Rows are points. Any point is a mix of the corners, with weights that add up to 1. It lies inside the corners' shape when no weight is negative. Say inside or outside, and name the corners with a negative weight.

Corners:
(1): [ 0.75  0.49 -0.93]
(2): [-0.47 -0.18  0.02]
(3): [-0.33 -0.13  0.28]
(4): [-0.28 -0.69  0.08]
Points:
[ 0.55  0.31 -0.73] => inside
[ 0.15 -0.14 -0.35] => inside
[-0.14 -0.45 -0.07] => inside
[-0.24 -0.01 -0.05] => outside (4)
[ 0.02 -0.30 -0.25] => outside (3)
[-0.19 -0.12 -0.21] => outside (3)
[ 0.23  0.17 -0.49] => inside
[-0.33 -0.14  0.12] => inside
[ 0.00  0.04 -0.11] => inside

Corners:
(1): [-0.54  0.48  0.14  0.00 -0.12 -0.01  0.25 -0.40 -0.69]
(2): [ 1.89 -0.05  0.22  0.26  0.13 -0.47 -1.28  0.43  0.92]
(3): [-0.28 -0.05 -0.80 -0.23  0.18  0.29  0.62  0.20  0.01]
(4): [ 0.95 -0.43  0.01  0.13 -0.46 -0.37 -0.50 -0.15  0.49]
(5): [-0.08  0.05 -0.15 -0.23  0.07  0.43  0.44 -0.45  0.20]
(6): [-0.02  0.33 -0.11  0.28 -0.19  0.37  0.19 -0.08 -0.05]
(7): [ 0.10 -0.21  0.11 -0.12 -0.41  0.10  0.19  0.09  0.35]
(8): [-0.07  0.08 -0.01  0.00 -0.05  0.26 -0.43 -0.15  0.28]
(9): [-0.06  0.28 -0.10  0.69  0.48 -0.19  0.24  0.30  0.39]
(10): [-0.27  0.43 -0.16  0.16 -0.34 -0.17  0.32 -0.27  0.29]
Points:
[ 0.28  0.16 -0.18  0.26 -0.13 -0.13 -0.01  0.00  0.20] => outside (5, 7, 8)
[ 0.17 -0.02 -0.05 -0.10 -0.14  0.18 -0.10 -0.15  0.09] => outside (9, 10)
[-0.16  0.06 -0.21  0.10 -0.01  0.02  0.21 -0.20  0.19] => outside (2, 6, 7)
[-0.02  0.21 -0.09  0.37  0.17 -0.07  0.09  0.09  0.32] => inside
[-0.17  0.04 -0.34  0.20 -0.06  0.07  0.63  0.09  0.33] => outside (1, 2, 8)
